Each row of a before or after table is a point. One or more steps were done to the points. Then noise was added and the rows were shuffled. The steps act on columns, c1 being the first. Write out the steps. A step turns or swaps two columns, mirrors them in a line or flattens them onto one, adds a multiple of one to another, or multiplies or shifts one. Angles are multiples of 10 degrees, from the lower column toward the higher: turns from -170 to 170, lines from 10 to 170 but not 90. Use the fewest steps. Two steps may share a column if one is a turn and the other turns, adds or multiplies; they go together, in the order done. Otherwise the lowest column goes first.

Before (11 x 3):
[[ 23 -31  32]
 [-44 -15 -18]
 [ 38  22  14]
 [  6 -25 -10]
 [ 58  17   1]
 [ 22 -48  30]
 [ 76  11  36]
 [ 55  19  25]
 [ -3 -27   1]
 [ -4 -60 -23]
 [ 42 -37  -5]]
After (11 x 3):
[[  4 -16  18]
 [ 36  19 -17]
 [ -2 -11  25]
 [ 41 -16  30]
 [ -3 -44  50]
 [ 21  12  54]
 [ 22  16  39]
 [-43 -21   9]
 [ 78  40   4]
 [ 53  28 -11]
 [ 58   8 -17]]
Steps: turn c2 and c3 by -70 degrees

Before (10 x 6):
[[-26 -16   8 -20  12 -17]
 [  1  -9  12  26  30 -11]
 [ 15  34 -30  39 -11 -36]
 [ 31   3  34  49  28 -49]
 [ 37 -32 -44  15  18 -61]
 [ 19  31  57  50 -32  -5]
 [ 62   1   6  -5 -11 -35]
 [ 46 -26 -41   5  -8  -9]
 [  3 -43   7 -30 -32 -38]
 [-24 -19  -3  54  -4  -1]]
After (10 x 6):
[[ 13  48  30   9  11 -13]
 [ 10  -7 -25 -50 -27 -22]
 [  2 -18  61 -25  61 -20]
 [-45  28   2  20  75 -41]
 [-44  18  42 -35  83 -30]
 [-58  29 -22  20  -4  11]
 [-10  -1  -8  -5  31 -14]
 [ -8 -19  -2 -59 -27 -54]
 [ 19 -16 -17  24 -41 -11]
 [  9   3  58 -14  73 -69]]
Steps: add 1.5 times c1 to c5; turn c1 and c3 by 130 degrees; turn c2 and c6 by 30 degrees; shift c4 by -30

Before (13 x 8):
[[  7 -11   2  22   8  -7  23  25]
 [ 23  12  15  -8   8  12  13  10]
 [-45   5   9 -10   8  12   2 -95]
 [-51  -1  -3  -2   3  13   7 -14]
 [ 17 -16  28  23   3  10   0  27]
 [ 19   4 -12  15 -73  12  -8   3]
 [ -8  -2  23  -3  -6 -49   1  25]
 [-16  11 -11  25  -6 -15  37  19]
 [ 21 -22 -12  10   3  -2  13  12]
 [ 14   0  -9  -1   6  -6 -12  15]
 [  2   2 -14  17  -6 -17  -2 -17]
 [ -6  12  -5  25  -9  14  -9 -24]
 [ 14  13  -1  24 -19   6  -4  21]]
After (13 x 8):
[[ 14   0  51   0   6  -6 -13  17]
 [ 22   9  73   9  10  11  14  12]
 [ -8   2  85  -1  -5 -49   1  25]
 [-17 -24  49  17  -5 -16  36  19]
 [-45  12  69   3   7  12   3 -95]
 [ 18 -26  88 -12   2  10  -1  28]
 [  1 -17  46   7  -6 -16  -2 -17]
 [ 20 -13  46 -20   1  -5  13  12]
 [  6 -23  62  -6   8  -7  22  23]
 [-50   2  56   0   4  13   7 -13]
 [ 14 -21  60  19 -18   5  -5  20]
 [ -5 -23  56  17  -9  16  -8 -24]
 [ 19 -16  49   8 -71  14  -8   4]]
Steps: turn c2 and c4 by 80 degrees; shift c3 by 60

Before (8 x 11):
[[-16  -1   8 -35   3 -32  19  25  18 -29 -20]
 [ 25  39 -26   0 -19 -39  -8  31  17  41  33]
 [ 40 -34  22 -16  11 -48  56  28 -55 -59  38]
 [ 34  62  26 -50 -19 -23 -12   4 -21  -8  -2]
 [-40  61 -69   6  48  10  35 -55  41  37  -2]
 [ 30  51 -17 -31  10 -17 -47 -25  29 -18 -23]
 [-27 -39 -26  22 -57  -6 -16 -30  24  45   4]
 [-44 -21   1  23 -47  49 -52 -29  35 -32  23]]
After (8 x 11):
[[ 31 -38  15  -3  14 -47  59  30 -60 -77  37]
 [ 33  59  39   3  -8 -25 -12   7 -23 -30   1]
 [-38 -21   0   5 -52  52 -53 -31  43 -49  21]
 [ 30  43 -17   6 -13 -41  -5  31  11  25  35]
 [ -9   1  12  -3  10 -25  17  28  22 -51 -22]
 [-23 -32 -31   8 -63  -1 -19 -29  24  25   5]
 [ 34  54  -6  -2  12 -19 -47 -23  21 -41 -18]
 [-31  77 -56 -12  49   8  32 -56  53  16   1]]
Steps: turn c1 and c9 by -10 degrees; turn c2 and c3 by 10 degrees; flatten c4 and c5 onto the line at 100 degrees; shift c10 by -20

Before (8 x 12):
[[-25  15 -42  24  11 -34  28   3  55  -5  20  -3]
 [  3  37 -29  22   4 -16  -6  18 -45  37  -7  44]
 [ 17  24 -48 -20  -4   5 -40  17 -20  -2   8  19]
 [ 35  20 -38   7  30 -45 -24 -17   3  22  -1  18]
 [-31 -39  -6  22  54  24  48 -41  30 -38  16   6]
 [-72 -17  22 -16  57   9  29 -52  62 -46  14  38]
 [ -8   4  -3 -57  33  50  56 -26  -6 -12 -59  50]
 [-61 -42  46 -53  72  39  43 -33  52  -6   7 -11]]
After (8 x 12):
[[ 85 -47   1 -15  31  23 -18 -57  -5 -10  23  13]
 [-10  29 -22 -21  15 -42  -8  -7  -8  12  13  23]
 [ 15 -14 -49 -58   0  14   0 -45 -16   5 -94  46]
 [ 24  15  17  25  -4 -53   2 -15   9 -12  33 -20]
 [-27  38   4  23   5 -32  -4 -20 -20 -26 -12  52]
 [ 49 -56 -24  22  19   4 -11 -12   3   9  26  -5]
 [ 49 -53 -19 -53  36  55 -20   4   9 -34  10 -25]
 [-41   5  28   6  32 -52 -18 -50  -7   6  -2  15]]
Steps: turn c1 and c10 by 140 degrees; turn c2 and c8 by -40 degrees; multiply c8 by 2; turn c3 and c6 by 70 degrees; flatten c5 and c7 onto the line at 150 degrees; flatten c9 and c12 onto the line at 110 degrees; multiply c11 by 1.6

Before (10 x 14):
[[ -8  20 -10  18 -28 -31  13 -30   4  28   7  16 -17 -41]
 [ 24 -11 -34   0   3 -15  20  30  30   5 -44  16 -25 -28]
 [  8   1  -8   2 -14  12 -24  25 -32 -12  16  -7   1 -29]
 [ -1  -6  10  21 -13 -27  10  29  21  28   8  36 -33  -4]
 [-10  12  17 -33   5  14  12 -24 -28 -27   7  34  29 -46]
 [ 32  28  16   1   9   7  23 -13 -10  -8  12 -10  -8 -10]
 [-27  13   0  16  26  -7   8 -33  11   4  18  -4  30  -1]
 [ -1   6   4   3 -18  -8   0  18 -14 -27 -23  46  -4 -11]
 [ 29  -2 -43 -13  15  30  25 -33  -8   7 -14  21  33  -5]
 [ 31  22   5 -25 -23  16 -16 -24  24   6  13  14  24 -27]]
After (10 x 14):
[[-21  21  -9 -22  19 -31  -8 -23   5  28 -33  16 -18  27]
 [ 73 -14 -33   1   0 -15  18  20  27   5 -47  14 -24 -22]
 [ 93  23   7  12  29  16  -3 -17  25   5 -18  16  24  22]
 [ 24  -1  -8  -7  12  11 -31  16 -34 -13 -16  -8  -4  31]
 [-27  11  17  30   3  14  32 -16 -25 -29 -38  33  31  31]
 [ 90   0 -43  15 -10  33  37 -25  -7   7 -11  20  33 -11]
 [ -4   7   5  -9  18  -9  -6  15 -16 -23 -22  46  -4 -14]
 [ -3  -8  11 -24   5 -25  -6  21  22  26   1  37 -34   9]
 [-80  14  -1  -7 -30  -8   4 -23  10   5  11  -4  31  18]
 [ 94  31  16   2  -7   9  25  -9 -10  -6  -3  -8  -9  14]]
Steps: multiply c1 by 3; turn c4 and c5 by -160 degrees; add 0.7 times c4 to c7; multiply c8 by 0.7; mirror c11 and c14 in the line at 30 degrees
